Each wall is flat, endless, passes through zero and stands at right angles to its row. A trip goes straight from one point to another. List the walls that it crosses, first one first.

Walls:
(1): [4.0 3.4]
(2): [ 1.0 -6.5]
(3): [ 0.3 -4.1]
(4): [-5.8 -7.9]
(5): [-5.6 -2.2]
(6): [-2.8  7.2]
Trips:
[-4.9 -1.7] to [2.4 4.3] -> 2, 3, 4, 1, 5
[-1.5 -1.6] to [9.4 0.1] -> 5, 1, 4
[-5.4  5.7] to [-6.2 -2.7] -> 4, 3, 2, 6
[-1.0  4.5] to [4.5 5.5] -> none
[-2.9 -1.3] to [ 3.3 -0.6] -> 5, 1, 4
[ 5.5 -2.4] to [-2.3  0.1] -> 4, 1, 5, 6, 2, 3
[4.5 1.3] to [3.7 8.1] -> 6

Walls:
(1): [-0.1  8.9 -6.6 -2.3  5.5 -7.0 -2.6 -6.9 -0.4  2.5 -1.7]
(2): [-0.9 -1.7  4.4  0.4 -1.0  0.9 -4.1  7.9 -3.8 -0.8  3.6]
(3): [11.3 -2.9  3.4  6.2  1.5  0.3 -1.6 -0.1 -1.5  4.9 -6.0]
(4): [-0.5 -0.6  3.0 -3.6  0.3 -6.2  1.1 -4.2 -1.9 -0.2 -6.5]
(5): [-3.3  0.5  6.3 -0.4  2.8 -1.2 -2.1  0.7 -0.7 -6.8  8.5]
(6): [-3.8 -1.4 -4.8  3.8 -3.5  2.0 -3.4  0.7 -2.2  1.1  2.6]
(7): [ 1.2 -2.7 -1.0  9.6 -1.4  3.0 -1.4  4.4 -1.1  7.1 -0.2]
(8): [-1.7 -1.8  0.5  8.1 -0.9 10.5 -3.4 -5.0 -5.7  1.0  0.1]
Trips:
[ 2.1 -2.2 -5.2  1.0  0.6 -1.9 -1.2 -2.3  1.1 -3.5 -3.3] to [ 1.1 -2.0 11.5  0.8 -0.9  2.4  4.2 -2.9  3.9  0.2 -3.5] -> 6, 1, 8, 5
[-4.9  0.1 -5.4  1.1 -4.7 -3.0 -0.8 -0.1 -6.9  1.4  8.2] to [ 0.3  0.1  1.7 -8.6 -0.6 -2.7 11.4 -3.4 -4.3 -1.4  0.5] -> 7, 8, 4, 2, 6
[ -4.1  -1.6  -1.2  -0.5   1.0   2.4   3.2  -2.5  -4.2   9.7 -10.1] to [ 4.8  0.5  1.8  8.4 -4.2  4.5 -8.4 -3.1 -1.8  2.9 -3.2] -> 1, 4, 2

Walls:
(1): [-3.0  3.1 -2.1  2.9 -6.7 -3.6 -7.8  6.3  0.6 -0.8 -0.3 -4.9 -1.5  1.1
 -2.2 -5.8  4.9  0.9 -3.2  4.9  4.8 -1.3  6.9 -6.2 -4.8  5.7  5.0  5.3
 10.8  3.6  4.4  2.3]
(2): [-10.0   0.1   3.5   3.7  -1.3  -1.5  -3.8  -7.0  -0.3   3.5   0.5   4.7
  -3.5   1.8  -3.1  -6.3   4.2   0.8   2.1  -1.3  -2.5  -3.9   2.3   7.7
   4.9   7.2  -6.1   2.7   5.6  -5.9  -5.4   7.1]
(3): [-0.8  3.6  1.5 -3.1 -1.1 -3.6  9.0  7.8 -4.0  0.0  6.0  7.1 -9.1  0.6
  0.9  4.9 -4.9 -1.0  3.4  2.5 -7.2  1.9  1.8 -4.7  2.4 -1.0  2.1 -6.1
  3.1 -2.4  8.4  0.3]
(4): [-7.9  2.3  3.2 -0.6  5.7 -5.9 -3.1 -2.6 -5.4  3.2  6.5  2.1  0.6  6.4
  0.8  1.4  5.3 10.8 -0.8 -3.8  3.9  1.0  0.9 -4.9 -1.9 -2.2 -3.1  3.8
  0.4 -0.5 -2.1  5.4]
(5): [ -4.4   0.9   5.0  -2.7  -3.5  10.5   1.1   5.0  -4.3  -6.1  -2.7 -13.4
   7.9   3.1   6.4  -1.8  -3.1  -2.4  -3.6   1.5   0.4   1.0   0.0   3.0
   2.5 -13.8   6.0   2.1  -8.5   1.6  -1.3   1.5]
Trips:
[ 3.9  1.1 -4.1  1.2  5.2  0.4 -3.8 -4.1 -4.8 -6.0 10.5  1.1  4.2 -4.9
 -4.9 -2.0  3.3  2.0  6.2  0.5  6.8  3.0  0.4  3.5  9.2  1.2 -3.0 -2.3
 -3.7  0.7 -0.3 -4.9] to [ 3.2 -6.8  1.5 -5.8 -1.5 -0.3  0.1  4.3  3.3  1.5 -3.3 -1.9  1.3  1.1
  2.5 13.6 -2.9 -1.3 -0.1 -1.2  0.3 -1.1  0.0 11.2 -0.1 -0.8  0.7 -5.9
 -5.3 -0.9 -4.7 -2.2] -> 2, 4, 5
[ -6.3  -5.1 -10.3  -2.5   3.7  -0.7  -0.2  -5.0  -0.1  10.2  -1.2  -1.3
   1.5  -4.2  -7.2   8.3   3.5   1.3  -3.1   3.3   2.7   0.7  -0.7   2.8
  -5.2   3.3   5.0  -0.8   1.7  -2.1  -2.0   3.2] to [-2.5  1.5  1.6 -1.1 -2.5  1.8 -8.0  8.1  1.4  4.3 -2.4 -1.4 -5.1  1.5
  4.5  2.3 -0.5 -7.2 -1.2  6.1  3.1 -8.7 -0.7  3.2  2.7 -1.5  3.3 -1.4
 -4.8  2.7  3.7  3.8] -> 4, 5, 2, 3
[ 6.2  0.6  2.3 -0.1  0.3 -1.4  7.2 -0.1  1.3 -4.1  7.9 -1.9  0.6  6.3
 -2.3 -3.7 -1.4  2.9  5.6  1.0 -5.2 -2.7  0.7 -0.2  0.3 -2.4  1.0 -2.1
  0.8  0.6 -4.8 -3.8] to [ -5.6   2.4   1.7   5.2  -2.2   2.0  -1.6   6.6   4.7  -3.0  -5.4 -11.0
  -4.2   6.0   1.2  -5.0  -3.0  -3.7  -4.9  11.4   0.0  -4.7   5.0   5.5
  -8.7  -1.5  -3.4  -0.4   5.1  -3.3   0.7   4.0] -> 1, 2, 3
[-2.6  1.1 -0.5 -3.5  4.4 -4.0 -0.3  6.5 -3.9  0.4  1.8 -0.8  4.0  6.3
  1.0 -0.8  2.2 -2.2  5.0  3.6  1.7  0.7  4.9 -3.9  2.8 -1.8  0.6  4.4
  8.0 -2.9 -1.1  1.2] to [ 7.7  2.6  5.3  0.0 -5.6 -3.5 -7.6  4.4 -0.7  0.9 -4.9  2.8 -8.1 -1.0
  0.0  1.5  0.4 -0.5  1.2 -2.5 -1.5  2.9 -3.3 -5.8  0.3  2.6 -4.3  5.6
  1.6  2.7  1.9 -2.7] -> 5, 2, 4

Walls:
(1): [  4.4  -5.1  -1.7   5.8   8.0  -4.0  -2.7  -4.1   4.6  -2.4   2.9  -1.0
   8.2  -0.2  -0.9   4.2 -10.9  -2.4   1.0  -8.1  -2.7   3.5   4.3   2.5
  -4.2   2.7  -5.0   3.1   5.0  -2.0  10.0   0.6   6.8  -5.8  -3.2   4.4
   4.6  -4.5  -1.0  -2.4   6.4  -0.5   1.5  -8.1   7.2  -0.6  -6.0   0.1]
(2): [ 5.0  1.9 -0.2 -5.4  1.1 -0.1 -0.6  1.4  0.8  5.0 -0.1 -1.2 -4.8  1.1
  3.1 -1.3 -0.5  5.9 -1.0 11.5 -4.2 -2.8  1.5 -4.9 -4.7  2.1  4.3  2.3
 -2.1  2.9 -1.9 -6.8 -4.5  1.1 -7.0  3.7  5.9 -0.1 -2.3  3.2  4.4  3.4
 -1.9  3.7  1.8  8.2  2.3 -5.5]
(3): [  3.6  -4.2   2.8   0.5   1.0   4.2  -0.6   4.9   1.8   3.7   0.6   1.3
   5.4  -1.3  -0.8   8.3  -2.1   5.6   2.0  -2.3  -0.1   0.0   3.5   3.8
   3.1   5.9  -0.4  -0.9   2.4 -10.0   4.3  -4.0   1.3  -1.9   6.4   2.2
   3.4   2.7   7.7   2.5   8.7  -0.5   0.9   3.0  -0.1   4.0  -2.1   4.1]
(4): [  4.9   3.6   1.1  -0.5  -1.5   4.0   5.4  -0.6  -6.7   1.5  -1.9   0.3
   5.4  -4.4 -12.3   2.3  -3.9  -2.9   4.6   5.9  -2.1   4.6  -8.7  -3.6
   3.0   6.5   0.4   4.5   2.7   2.1   4.7   2.7  -8.1  -0.3   1.4  -6.5
  -0.6   0.8   0.2   6.0  -3.3  -0.3   2.4   1.4   0.4  -0.8  -2.2   9.5]
(5): [ 7.8 -6.0 -4.9  6.7  5.0  4.2  2.8  0.8 -9.2  2.8 -8.4 -8.3 -1.6 -6.0
  4.8  6.5  8.1 -5.4 -2.0 -8.9  3.1 -7.3 -1.8 -5.4  8.7 -0.5  1.6 -1.8
 -2.9 -4.4 -0.4 -0.8 -6.0 -2.4  3.3 -0.5  4.5  4.2 -2.3 -1.7 -2.4 -6.6
 -6.4  2.1 -1.1 -3.6  1.5  3.2]
(6): [ -7.6   0.5  -0.9   3.0  -1.4  -4.5   0.2  -4.2  -0.3   0.5  -0.3   0.1
   1.9  -2.8  -5.0  -6.3  -3.7  -5.1  -1.5   2.2   8.5   5.6   2.9  -4.0
   9.4   9.0   1.9  -9.0  -5.4   0.9   4.7  -4.1   4.2  -1.4  -4.5   4.6
   4.1  -1.7   1.0   5.7 -10.6  -5.2  -7.6   6.9  -2.1   2.0  -2.0   2.4]
(7): [ 4.5 -2.1 -3.2  1.9 -3.8  3.2  6.9 -4.2 -1.8  3.2  1.2 -8.4  6.1  6.8
 -5.6  6.5  1.9  0.7 -1.8  3.8 -6.4 -0.4  1.4  2.0  0.5  1.2  2.2 -6.0
  3.0  0.3 -0.6 -1.2  4.6 -2.2 -1.2 -3.4 -2.1 10.0  6.0 -2.3 -2.0  6.9
 -5.6 -3.8 -0.1  5.5  0.8  2.2]
(8): [ -0.4   8.1  -3.6   6.2   1.6   1.5  -5.1  -0.7   3.0  -4.0  -3.3  -1.7
  -2.9   3.2  -4.9  -6.8  -6.0  -1.0  -4.1   0.3   0.5  -5.3  -5.3  -6.0
   2.6  -1.8   2.9  -4.3   2.3  -1.7  -1.6  -1.3   0.1   4.3   6.7   3.5
   5.4   0.3   1.6   2.1  -1.6   0.3 -10.2  -0.8  -7.0   8.1   4.2  -9.4]
Trips:
[ 6.9 -6.8  1.2  0.4  0.5 -4.4 -3.8 -5.2  4.0  0.0 -2.9 -1.4  2.0  8.1
 -2.6 -5.4  0.2  2.5  0.8  3.6  0.5 -1.0 -2.6 -4.0 -4.4 -2.0  0.2  1.0
  0.7  1.8 -1.1 -5.9 -0.3  0.5  1.3  3.3 -2.2 -4.5 -4.6  4.1 -6.5 -1.2
 -1.0 -4.8  1.9  6.1  3.1  9.2] to [-1.9 -3.5 -1.9 -3.4 -0.7  5.9 -0.5  3.0  2.5 -2.4  3.0  1.1  6.4  0.8
 -8.3  3.0  3.1 -3.6 -5.8 11.9  3.3  1.3 -0.2  0.1  5.7  0.5  0.9 -1.4
  1.0  6.2  3.1 -2.2  0.3 -3.6  0.3  4.0 -1.5 -0.3  8.0  3.9  4.0 -8.3
  7.5  3.5 -4.8  5.4 -1.1  2.6] -> 3, 1, 8
[ 0.7 -0.6  4.8 -1.6  5.6 -7.1 -6.4  1.6 -2.9 -5.1  6.4  0.3  1.2 -2.7
 -1.3 -1.3 -3.8  5.1  4.1 -3.9  1.2  9.3 -1.8 -7.4  3.7  1.5  1.6  6.9
 -2.3 -1.5 -1.1  1.7 -4.7 -5.9  5.7  1.0  1.1 -1.9  6.6 -1.1 -5.4 -5.5
 -8.3 -2.2  6.4 -2.4 -0.3  6.5] to [-7.6  6.6 -0.6 -1.0  2.8  2.7 -4.6  5.3  5.6  4.2 -3.5 -0.8  2.0 -3.6
  2.5 -1.5  3.3 -2.0  2.7  2.3 -4.4  1.2  2.4 -3.6 -7.5  6.1  4.2  5.2
 -6.2  4.2  0.3  0.2  5.3  2.1  1.4  6.9  5.6  4.5 -2.2 -3.7  0.5  6.2
 -6.0  1.8 -2.3  2.2  3.5  4.7] -> 8, 5, 2, 4, 1, 3
[ 1.0  0.7 -5.8  1.9  2.2  5.6 -0.2  2.2  7.9 -1.3  2.7 -0.5  7.4 -5.5
 -1.7 -4.1 -0.1  4.0 -3.9  3.1  6.2  2.4  7.5 12.6 -0.8  2.6 -8.3 -9.5
 10.4  9.0  2.8  5.7  4.1 -4.0  5.9 -6.0 -1.6  4.7  0.1  2.2  2.0  5.1
 -3.0 -0.9 -4.0  1.8 -7.3 -3.2] to [  1.8  -1.8  -8.7  -5.3  -1.0  -5.3   4.8   1.3   5.7  -3.4  -8.0   4.5
  -0.1  -1.5  -2.0  -1.9  -4.1  -1.6   8.3  -1.5   3.3  -9.0  -5.4  -6.6
   4.8 -12.8  -3.1  -1.1  -1.1   2.6   1.1  -2.3   6.4  -2.2   3.3   3.1
   8.1   1.2   0.4  -3.3   0.9  -2.1  -1.0  -1.2  -7.5  -1.5   2.8   3.6] -> 5, 3, 7, 1
[  3.3   0.5  -3.7  -3.5  -3.4  -5.2   6.4   3.4  -4.4   1.1   0.2  -2.8
  -1.3  -2.4   4.7  -2.8  -8.4  -3.0  -5.9   4.5   5.6  11.0   2.1  11.9
   1.8   1.4   4.9  -5.4   3.9  -4.8  -0.9  -1.2   2.4  -7.3  -5.7 -10.3
   7.6  -7.5  -0.8   4.9  -3.7   6.1  -2.1   0.2  -2.7   3.6   1.0  -3.7] to [ 2.0 -0.9  5.2 -2.8 -5.4 -5.5 -1.9 -2.3 -2.6  8.3  1.7 -1.2  0.8 -3.9
  0.4  1.0 -1.8  7.9  4.4  2.8  4.1 -6.3  0.0 -1.8  1.2 -4.4  2.7  0.0
 -1.8  2.5  2.2 -3.1  5.9  2.7 -6.0 -5.8  9.2 -0.7  6.3 -2.1  3.5 -1.1
  9.9  2.4  7.5 -6.4  6.4 -0.2] -> 3, 4, 7, 1, 6
[-6.4  3.5 -4.8  7.0  2.6 -0.7 -3.4  3.1 -4.7  2.7  3.1  3.8 -4.2 -2.0
  6.0  3.5 -5.9 -4.6  8.8  3.3 -3.8 -6.8 -2.1  1.0  1.7 -2.1 -0.7 -1.2
 -2.8  3.7 -0.4 -4.6 -4.6 -3.9 -3.9 -7.5  0.1 -4.6  6.7  9.1 -3.1  2.2
 -5.4  0.5 -0.1 -0.3  1.6  4.5] to [ -6.1 -10.6  -1.7   3.9  -6.1  -7.6  -8.5  -0.9  -1.9   4.5  -2.1   5.1
   1.8  -7.8  -1.8  -2.1  -3.4  -2.9   7.4  -7.4  -6.3  -3.0   2.9   0.7
   3.3   4.7   1.6  -3.7  -4.1   7.9   0.8   3.7  -4.9  -0.3  -0.2  -2.7
  -2.2   5.2  -3.7  -0.2   2.0   2.0  -5.1   2.9   3.0  -2.7   4.5  -9.0] -> 2, 4, 1, 8
[  7.2  -0.2   3.7  -1.4   6.0  -5.8  -2.2  -1.7  -0.4   5.9  -2.9  -0.1
   6.8  -2.8   2.7  -1.6  -0.3   2.6  -3.5  -0.2  -2.2   2.5  -0.8   3.2
   0.7   3.2   6.1   2.4  -1.7 -10.2   3.7  -0.4   1.9  -4.1  -2.8   2.6
   4.8   0.4  -3.3   1.1   5.0   3.7   5.8  -4.8   2.6  -1.9   2.1  -6.9] to [ -4.2   3.1   0.9  10.0   4.5  -2.4 -14.1  -1.0   0.3   4.0   4.6  -0.6
  -3.7  -2.3   2.3   6.7   6.2 -11.4   4.2  -0.3   4.7  -3.2  -5.7  -9.0
   1.4   1.3   3.6   0.0   0.7   4.1  -3.0   4.2  -7.9  -5.2  -0.5   0.9
  -2.5   1.1  -9.6  -8.0   7.0  -5.6   3.0  -0.9  -2.0  -5.2  -4.7   0.8] -> 3, 2
[ 5.3 -5.8 -6.1 -1.8  2.4 -2.9 -0.9 -4.7  0.6 -7.6 -3.0  0.1  0.1 -2.2
 -3.0  2.1  0.4  6.5 -6.0 -6.1  3.2 -3.2 -5.1 -3.7  1.4 -3.8 -4.6 -2.0
 -3.1  1.1  6.5  1.5  3.4  2.2 -0.2 -0.7  5.0  8.0  1.5 -1.3  1.4  4.6
  0.2  8.2  2.6  0.7 -4.0  1.3] to [-3.5  1.1  0.9 -5.2 -6.5 10.2 -2.8 -5.3  1.4  1.6  0.2  1.7 -1.5 -1.0
  3.5  5.0 -2.2 -0.8  4.3  0.9 -0.2  1.1 -1.1 -2.2  4.1 -1.7 -8.2 -2.9
  0.1  2.2  1.9 -2.6  1.6  2.0 -0.9  3.4 -7.0 -1.5 -1.1  3.9  0.7 -1.5
  6.7  6.3 -7.4  1.4  2.0 -2.0] -> 1, 7, 8, 4, 5
